Each row is a point. The points of each table are mixes of a few directions, plus a little noise. Count the directions of each table, and those that both share. Where both have some left over, give the other angles between the two spaces (their principal angles), to ten degrees, smallest first.

First (4 x 2):
-0.21	-0.55
0.15	0.41
-0.02	-0.07
0.07	0.19
Second (4 x 2):
0.40	0.23
-0.51	-0.29
0.06	0.03
0.05	0.03
Directions: first 1, second 1, shared 0; angles 40

First (5 x 4):
0.29	0.30	-0.08	0.24
-0.18	-0.22	-0.15	-0.33
-0.15	-0.16	0.00	-0.16
-0.21	-0.25	-0.12	-0.34
0.26	0.34	0.35	0.60
Second:
-0.01	0.45	-0.45	0.24
-0.12	-0.18	0.06	0.03
-0.39	-0.22	-0.19	0.32
0.32	-0.09	0.11	-0.17
0.21	0.03	0.46	-0.41
Directions: first 2, second 3, shared 1; angles 80

First, 7 rows:
0.05	-0.12	0.03	-0.12	-0.11	0.02	0.15	0.00
0.41	0.03	-0.01	0.87	0.19	-0.02	-0.38	0.29
-0.38	0.14	-0.09	-0.30	0.26	0.03	-0.11	-0.18
0.22	-0.22	-0.02	0.30	0.32	0.11	-0.21	0.13
-0.03	-0.09	0.19	-0.14	0.11	0.00	-0.13	0.16
-0.30	0.22	0.17	-0.33	0.00	-0.09	-0.11	0.06
0.01	0.03	-0.29	-0.29	-0.77	-0.05	0.78	-0.44
Second (7 x 8):
0.08	-0.07	0.10	-0.27	0.79	-0.26	0.45	0.30
-0.01	-0.01	-0.10	0.12	-0.30	0.09	-0.18	-0.08
0.01	-0.04	-0.19	0.20	-0.44	0.12	-0.26	-0.10
0.06	-0.13	-0.39	0.32	-0.62	0.14	-0.38	-0.07
0.07	-0.04	0.12	-0.26	0.74	-0.24	0.42	0.26
-0.09	0.11	0.07	0.09	-0.41	0.16	-0.22	-0.22
-0.11	0.18	0.38	-0.20	0.25	-0.01	0.17	-0.09
Directions: first 4, second 2, shared 0; angles 50, 60

First (8 x 11):
0.06	0.04	0.12	0.08	-0.34	-0.18	-0.04	0.03	0.11	0.15	-0.12
-0.01	0.21	-0.24	0.01	-0.14	-0.33	-0.03	0.06	0.00	0.17	0.22
-0.39	-0.10	0.56	0.00	-0.39	0.06	0.13	-0.17	-0.08	-0.30	-0.07
0.38	-0.20	-0.20	0.12	0.54	0.30	-0.35	0.14	0.07	0.11	-0.13
-0.17	0.04	-0.01	-0.12	0.01	0.01	0.19	-0.08	-0.10	-0.15	0.09
0.22	-0.16	-0.14	0.27	0.51	0.15	-0.65	0.14	-0.04	0.16	0.10
0.06	0.31	-0.83	-0.43	0.51	-0.08	0.57	0.02	-0.12	-0.03	0.39
-0.14	-0.15	0.70	0.03	-0.69	0.03	0.20	-0.15	0.15	-0.15	-0.46
Second, 11 rows:
-0.04	-0.37	-0.19	-0.08	0.02	0.31	0.02	-0.08	-0.03	0.42	0.17
0.01	0.03	-0.33	0.08	-0.30	0.04	0.03	-0.16	-0.01	0.18	-0.18
-0.45	-0.30	0.14	-0.21	0.01	-0.01	-0.06	0.00	-0.06	0.45	-0.25
-0.42	0.17	-0.35	0.19	0.01	0.21	-0.56	-0.44	-0.27	0.09	-0.33
-0.09	0.19	-0.05	-0.21	0.25	-0.01	0.03	-0.15	-0.04	-0.12	-0.08
0.89	0.05	0.26	0.15	-0.05	-0.03	0.01	0.13	0.37	-0.13	0.78
-0.40	0.30	-0.11	-0.03	-0.16	-0.20	-0.11	-0.12	-0.13	-0.04	-0.59
-0.10	0.01	-0.18	-0.63	0.27	0.06	0.68	-0.05	0.04	0.14	-0.12
0.27	-0.21	0.19	0.38	-0.05	0.01	0.09	0.43	-0.04	-0.42	0.32
0.56	0.20	0.41	0.34	0.10	-0.18	-0.04	0.35	0.15	-0.69	0.49
-0.20	-0.08	0.24	0.05	-0.12	-0.16	-0.14	0.11	0.01	0.08	-0.19
Directions: first 4, second 6, shared 2; angles 60, 80

First, 9 rows:
0.31	-0.37	-0.83	0.07	0.19	0.22	0.50	-0.08	-0.50	0.20	0.30	-0.13	-0.42	0.20
-0.25	0.31	0.57	-0.06	-0.15	-0.18	-0.36	0.08	0.35	-0.14	-0.21	0.12	0.34	-0.17
-0.27	0.44	0.08	-0.02	-0.13	-0.24	-0.22	0.16	0.13	0.02	-0.06	0.20	0.38	-0.20
-0.10	0.00	0.83	-0.06	-0.09	-0.02	-0.33	-0.07	0.43	-0.23	-0.27	-0.04	0.12	-0.04
0.14	-0.10	-0.69	0.05	0.10	0.07	0.32	0.02	-0.38	0.18	0.23	-0.01	-0.18	0.07
-0.14	0.11	0.61	-0.05	-0.09	-0.07	-0.29	-0.01	0.34	-0.16	-0.21	0.02	0.18	-0.08
0.13	-0.07	-0.72	0.05	0.09	0.06	0.33	0.03	-0.39	0.19	0.24	0.00	-0.16	0.07
-0.04	-0.08	0.73	-0.05	-0.05	0.02	-0.26	-0.08	0.37	-0.21	-0.23	-0.07	0.04	0.01
0.21	-0.24	-0.57	0.05	0.13	0.15	0.34	-0.05	-0.34	0.14	0.21	-0.09	-0.28	0.13
Second, 10 rows:
0.42	-0.61	-0.11	-0.07	0.19	0.53	0.26	-0.21	0.00	-0.21	0.37	-0.20	-0.55	0.13
-0.25	0.02	0.04	0.00	0.06	-0.01	-0.50	0.00	0.32	0.15	0.38	-0.04	0.02	-0.26
-0.05	0.25	0.07	0.21	0.12	-0.02	-0.34	0.06	0.13	0.17	0.33	-0.04	0.16	-0.26
-0.42	-0.02	-0.17	-0.57	-0.40	-0.06	0.28	0.12	0.14	-0.33	-0.28	0.42	0.02	0.08
-0.05	0.07	-0.05	0.29	0.15	-0.21	-0.25	-0.02	-0.13	0.39	0.01	-0.20	0.06	-0.01
-0.26	0.07	-0.13	-0.27	-0.33	-0.21	0.56	0.12	-0.23	-0.09	-0.60	0.30	0.06	0.31
0.13	0.20	0.03	0.24	0.16	0.23	-0.03	0.06	0.07	0.08	0.50	-0.01	0.03	-0.21
-0.31	0.06	0.44	0.15	0.05	0.12	-0.22	0.02	0.34	0.24	0.34	-0.04	-0.04	-0.12
0.87	0.12	0.19	0.31	0.12	-0.42	0.05	-0.14	-0.62	-0.26	-1.02	-0.32	0.34	0.27
-0.08	-0.17	-0.32	-0.29	-0.12	0.03	0.16	0.00	-0.03	-0.15	-0.04	0.13	-0.12	0.06
Directions: first 2, second 6, shared 2
